Each row is a point. Examples show where two turns around zero, p and q, send a point. Where does a point land after both, in the order given? Backwards means that the second turn is done in reverse. Each puzzle has new turns, and all numbers are rounded.
In the rows, zero is written as 128.

Turn p:
[ 85 142 153] => [ 79 139 117]
[168 105 123] => [163 117 156]
[172 139 117] => [171 145 136]
[ 87 126 118] => [100 111 102]
Turn q:
[147 131 174] => [156 166 145]
[131 135 127] => [127 132 122]
[166 158 101] => [137 134  74]
[109 133 143] => [114 140 145]
[87 84 95] => [106  69 154]
Where do these land?
q, then p: [113 175 124] => [110 132  82]
q, then p: [125 139 124] => [125 126 117]
q, then p: [115 152 147] => [112 150 109]
p, then q: [140 103 158] => [136 152 160]
p, then q: [105  73  79] => [165  66 155]
p, then q backwards: [171 125 136] => [140 106 164]

Turn p:
[148 157  99 154] => [125 168  95 134]
[ 91  90 120 142] => [102  84 113 111]
[123 164 133 144] => [115 163 132 114]
[134  80 128 107] => [143  81 129 148]
[132 169 171 113] => [133 162 178 121]
[117 108 141  70] => [169  92 159 117]
[152 129 105 165] => [111 147  92 151]
Turn q:
[ 71 125 135 147] => [ 89 106 158 101]
[104  90 103 121] => [ 94  96 107 136]
[119  81 141 115] => [132  78 117 133]
[129 105 139 126] => [135 104 127 134]
[184 170 118 129] => [161 187 120 147]
[110 162 130 112] => [124 149 127  92]
[180 163 130 146] => [162 177 140 153]
Where do these land?
q, then p: [149 113  93 124] => [108 139  92 117]
q, then p: [ 94 169 119 153] => [132 137 171  88]
p, then q backwards: [141 174 154  76] => [153 174 177 151]
p, then q: [128  97 148  90] => [158  94 137 154]
p, then q: [131 101 118 172] => [ 77 117 134 131]
q, then p backwards: [125 114 137 153] => [133 113 153 123]

Turn p:
[131  79 135 156  90 115 120 163] => [192 108 124 148 121 103 105 122]
[132 111 130 111 145 129  97 115] => [117 120 123  98 146 122 105 121]
[108 124 142 103  91  90 135 136] => [143 143 143 121  78 111 106 142]
[102 174 112 157 150 118  93 142] => [108 134 140 138 166 104 145 182]
[104  74 124 142 170  99 169  96] => [100  68 155 130 104  99 140  81]
[167 157 133 111 118 109 175 122] => [131 170 128 121  94 139 169 104]
[ 93 117 132 111 121 128 129  85] => [ 93 121 152 131 111 133  92 118]
[164 145 170 122 118 175 106 116] => [148 154 132 109 164 186 116 119]
[140 179 136 119 148 123 144 175] => [137 144 117 110 121 141 183 170]
[112 106 117 161 166 197  84 146] => [125  71 102 141 200 151 113 147]
[155 142  77 115  91 126 157 113] => [114 174  91 161 103 121 134 102]
Turn q:
[103  87 135 109 143 167 128 122] => [117  98 153 123 141 161 125 167]
[145 172 127 158  84 133 101 102] => [141 129  84 159  83 122 159 108]
[ 73  95 118 112 181 152 189 124] => [106 110 150  76 203 153 144 162]
[181 154 168 184 109 130  95 132] => [153 151 133 204  98 106 154 103]
[150 127 113 137  95  52 105  86] => [103 119  70 154 114  86  87  88]
[ 99 133 118 137 139 117 125 145] => [108 157 124 114 134 132 130 138]
[123  96  83 107 163 150 144 146] => [151 129 134  95 164 147 100 169]
[154 132 136 127  75 108 134 153] => [138 126 135 126  87  76 125 120]
[139 147 138  96 149 138 150 132] => [148 121 151 103 139 143 132 102]
[113 139 145 113 142 133 108 139] => [116 141 146 125 116 155 127 120]
Where do these land?
p, then q: [ 84 113 137 136  69 106 106 111] => [108 160 133 184  80 122 121 115]
p, then q: [119 133 131 142  94  95 123  78] => [ 92 140 122 159 107 133 150  87]
p, then q: [130 143 143 140 186 119 191 141] => [120  76 154  95 160  90 158 143]
q, then p backwards: [125 122 111 115 130 134 103 172] => [116 148 151 102  95 116 115 130]
q, then p: [122 162 139 101 137 160  87 147] => [142 156 123 148 134 187 111 127]
p, then q: [123 104 129 142 176 148 164 119] => [109  83 133 128 164 124 132 161]
q, then p: [138 127 161 150  53  94  97 110] => [144 139 162 188 104  74  96 123]
q, then p: [151 116 131  72 126 130  87 141] => [157 148 128 119 160 146  73 129]
q, then p: [134 138  92 144 169 118 170 123] => [ 89 126 107  92 140 120 169 120]
q, then p: [146 129 118  91  89 157 128 139] => [169 147 106 117 110 131  99 106]
q, then p: [135 123 116 175 178 146 154 125] => [115 108 123 115 150 133 196 127]

Turn p:
[147 100 127 155 114 154 107 141 136] => [172 116 138 143 147 138 119 128 148]
[157  97  89 116 115 132 139 100 147] => [158 123  88 109 138 109 114  92 136]
[158 144 144 112 153 100 143 139 167] => [132 144 114  82 136 112 147 167 116]
[131  99 134 208 121 134 153 129 119] => [162  75 157 139 141 143 175 105 135]
[127 124 134 117 113  96 133 128  90] => [102  96 120 127 119 141 111 130 105]
[108 100 149 133 188 156 123 136 127] => [121 157 167 103 145 169 139 117 159]
[105 177 128 129 114  45 109 127 157] => [ 96 136 125 139 150  84 142 160  48]
[155 119 130 112 147 156 130 129  45] => [122 114 113 126  82 203 104 118 144]
[116 115  75 101 105 129 150 152 132] => [104 119  77 146 150 110 121 116 157]
[ 99 219 146 115 127 143  91 101 124] => [110 189 153 170  69 109 127 147  92]
[104 113 151 110 111 161 130 128 163] => [128 139 157 124 132  91 110 128 168]
Turn q:
[159 116 132 171 120 135 142 113 104] => [133  91 107 150 114 103  99 118 130]
[150 178 133 104 108  91  62 128 122] => [166 187 108  94 140 103 113 172 148]
[157  94  98 147 117 160  87 126 128] => [125 112 107  95 144 137  71 102 123]
[150  93 123 169 130 121 136 158 107] => [101  94  89 136 124 121 116 109 157]
[144 154 113 136 169 104 146 122 152] => [129 139 144 176 156 137 122 145 150]
[ 89 131 129 157 107 146 144 126 179] => [116 142 166 139  79 160 116 105 128]
[156  96 139 141  99 147 142 114 122] => [141  80 130 115 112 113 110 110 129]
[ 51 170 141 130  99 151 136 119 117] => [129 175 137 135  70 129 158 115  76]
[ 74  95 136 145 156 123 140 116 144] => [ 66 122 156 141 112 142 135 134 109]
[151 158 152  69 184 109 133 152 125] => [152 131 120 138 179 150 180 182 140]
[127 123 111  41 119 121 141 134 108] => [150 133 145  89 176 113 188 116 117]
Where do these land?
p, then q: [140 116 103 166 125 193  95 102 106] => [175  99 136 145 110 124  57 134 126]
p, then q: [125 112 118 135 132 124 118 122 167] => [132 129 130 150 154 123 131 157 136]
q, then p: [103 134 154 134 132  96 160  86 155] => [121  84 175 131 132 118 139 166 124]
p, then q: [159 127 141 157  35 143 147 167 128] => [ 80  84 118 103 127 130  93 110 207]
p, then q backwards: [106 156 126 136 150 103 104 136 144] => [ 93 146 117 108 157 120 123 112 120]
q, then p: [130 115 118  97 117 157 141 153  95] => [120 124  96  97 109 136 127  88 137]
p, then q: [158  89 130 125 168 109 146 124 114] => [145 111 144 106 168 147 145 117  92]
q, then p: [115 178 140 145 164 123 138 130 169] => [161 125 154 166 114 130 166 158 149]
p, then q: [120 170  87 100  89 120 114 100 113] => [111 171 108 133 116  76  95 103 128]
p, then q: [ 78  85 109 123 139 109 125 112  87] => [ 97 127 149 127 120 127 110 146  57]
p, then q: [174 126 183  90 157 131 121 176 129] => [153 143 103  82 139 195 162 120 148]
